Each row of a before or after table is a point. The points were changed in one or more steps. Then noise was added and the rows were shuffled. The steps act on how far a point lies along the listed directions, d1 being the first. Name the steps. A step turns or swaps two directions, mirrors them in a line or flattens them onto one, adds a multiple of one to another, or multiplies one. Angles are multiples of 10 degrees, from the lower direction toward the higher: turns from -170 to 170, lines from 10 to 170 but not 90. Use the fewest steps. Two steps may share a direction if one is a turn and the other turns, adds or multiplies; they go together, in the order done. Otherwise the lowest direction goes first.

Directions:
(1): [-15  61  -5]
(2): [-54 -11  30]
(3): [28 11 55]
Before (11 x 3):
[[-33  51 -66]
 [-21   3  -6]
 [ 11   7 -84]
 [-28 -17  50]
 [-28 -18  12]
 [ 54  -6   4]
 [-37  52  41]
 [ 36  46   9]
 [ 16  18 -31]
 [ 24  62 -11]
 [ -4 -13 -63]]
After:
[[ 30 -41  31]
 [-39 -23  61]
 [-22   1  -9]
 [  9 -49 -70]
 [-44 -72 -36]
 [  9 -29 -18]
 [ 58   0   0]
 [ -4 -20 -62]
 [-24  42  35]
 [-25  26   3]
 [ 13 -62  22]]
Steps: mirror d1 and d2 in the line at 70 degrees

Directions:
(1): [ -4 -35   1  46 -19  64]
(2): [-27  70  33   1  -6  33]
(3): [83 15 22 -1  4 14]
(4): [-12 -26  37 -20  70  20]
(5): [ -7 -26  69  -3 -41 -25]
Before (14 x 6):
[[  19   -4   -7  -15   36   -8]
 [  14   -8  -56   -2   17   40]
 [ -23   65    7   20  -36   28]
 [  -6    7  -16   -2  -41  -15]
 [-110   12   49  -57   67   13]
 [ -93  -36   66  -28   67  -14]
 [ -74  -27    6  -39   60  -49]
 [  -8   31  -29    1  -49   14]
 [   2   -4   -3   21   70   31]
 [  26   26  -14   31   -2  -14]
 [  -1  -20  -25   28   10   47]
 [   9  -25   -1   -2   32   -4]
 [   4  -65   14  -20   67   26]
 [  -8  -27  -25    2   47   59]]
After, 14 rows:
[[ 15   4  -4  15  74  24]
 [-51 -14  12 -50  67 -62]
 [ -5  78  10  12 -32  16]
 [ 53  12 -11  -4  24  16]
 [ 21 -58  17 -28  71  17]
 [ -3  11 -24  46  -7   2]
 [  0 -29  -3   0  30   0]
 [-18 -21 -16   4  25  14]
 [ 43   2 -10 -26  59  29]
 [  0   9 -15  -3 -39 -18]
 [-60  41  59 -84  79 -13]
 [  8  45 -21  -5 -44   6]
 [ 38   2 -53 -16  23  29]
 [-40  -3  78 -59  80 -47]]
Steps: swap d1 and d3

Directions:
(1): [ 18  89   1 -23  23  31 -19  59  -6  11 -10]
(2): [ 58 -34  37 -41  54 -14 -13 -11 -40 -12 -41]
(3): [ 31  19  -1  42 -74  -4 -25 -10 -43  -9 -56]
(4): [ -8 -40 -40 -47 -30 -17   3  49  -9  68 -26]
(5): [ 78  16   5   5 -20 -50  51  11  40   9  26]
Before:
[[  16  -61  -13   -5   18  -39   57   -1   27   23   45]
 [  -3    0   21  -23   22   20  -18    7  -28    1    1]
 [ -81 -102   -4  -41   79   28  -10  -28  -16  -25  -11]
 [  25   13   17   36  -19  -13   -4   -3  -26  -11  -19]
 [  49   38   18  -21   57   -8   30    5   40   -7    3]
 [  32  -23   43   20   39  -14   -2  -28  -25  -52  -20]
 [  19   28   47   14   47    9  -35  -10  -17  -51  -12]
 [  15  -11   19   62  -41  -23   37  -36   40  -23   15]
 [  30   47   49   15  -18  -13    7  -12    4  -37   17]
 [   7  -38   10  -46   65    2  -11  -18  -38  -17  -25]
 [ -65  -81   -7  -63   63   38  -29  -22    6   17   34]
 [ -54 -120  -37  -41  -10  -46   74   -4   21   47   32]
 [ -68 -112    4  -26   25   -9   22  -12   33   33   44]]
After (13 x 11):
[[ -25  -71  -29  -29  -54   24  -63  -14  -57   41  -61]
 [  42  -51  -20   24  -54  -46   35   -4  -12   24  -11]
 [   0  -68  -21   51 -120  -47   32  -46  -44    0  -49]
 [  10  -43    0  -41   36   -4  -21  -11  -58   -4  -50]
 [ -25  -95   -9   25  -93  -19  -16  -18  -31   37  -42]
 [   9  -59   20  -30   66  -21   12    7   -6   -9    2]
 [ -52 -104  -29  -25   -9   21  -36  -11  -66    2  -81]
 [   2    4   24   12   41   -5   12   -7    8  -18   29]
 [   3   10   30  -42   25  -17   31   21   28    5   45]
 [ -10  -20   18  -52   73    1  -18   32    4    6    4]
 [   3   -4   17  -22    8   18  -19   14  -32    6   -7]
 [  49   14   -8  -43   16  -22   24   38   24   38  -30]
 [ -10  -32    7   16   -1  -31   56   -8   65    3   41]]
Steps: turn d3 and d4 by -110 degrees

Directions:
(1): [ 13 -64  21  46 -66 -21 -55 -21 -28  21  35  15  -6  19]
(2): [ 16 -19   5 -16  30 -58  -6  31 -32 -31  11  22  98   0]
(3): [-25   2 -43 -15  -2 -28  20  15  31  76  40  72  -2 -26]
Before (10 x 14):
[[-62  46 -52 -55  69 -66  72  63  37  63  15  87  77 -67]
 [-20 -14 -47 -28 -14 -41   3  27  25  60  56  40  -9  -3]
 [ 22  -1   6  -3  14 -27 -17  17 -40 -47   4 -13  59  20]
 [-43  35 -34   0  -4  32  44   1  39  23  -1   1 -36 -30]
 [ 30  -1  56 -23  17 -17   6  14 -44 -79 -30 -65  69   0]
 [ 28  41   3  -8  53  44  22  -3  19 -63 -31 -30  26  23]
 [  2  36  -6  -5 -15  60  19  -7  35  17 -15 -15 -64 -10]
 [ -4 -56  17  66 -74 -35 -43  -3 -36 -12  26  22   2  24]
 [  2  27   6 -20  26   6  14   4 -11 -40 -36 -34  38  17]
 [  4 -24  29  34 -59  19 -46 -38  -6 -13   9 -33 -55  13]]
After (10 x 14):
[[ 20  32  45 -36  32  11  31  13 -19 -76 -46 -78  38  -5]
 [  8   8  12 -11  14  -9   1   6 -25 -39 -26 -26  57  22]
 [-26   1 -51 -34  -5 -26  17  22  36  62  46  32 -23  -6]
 [-37  46 -18  23 -23  52  31  -9  34  -6 -30 -21 -91  -1]
 [ 29 -49  23  29 -57 -11 -42  -3 -19  11  32  22  14   9]
 [-55  20 -42 -45  54 -87  53  64  21  59  30  98 102 -62]
 [  7  50 -11 -26  41  19  22  14  -4 -43 -23 -34   9   6]
 [ 44 -11  19  12  26  -1 -19   2 -17 -68  -2  -8  74  36]
 [ -3 -10  20  26 -51  32 -34 -42   6  -9   1 -39 -72   8]
 [-16 -41  -7  30 -44 -37 -15   7 -14  21  41  32  35 -13]]
Steps: mirror d1 and d2 in the line at 130 degrees
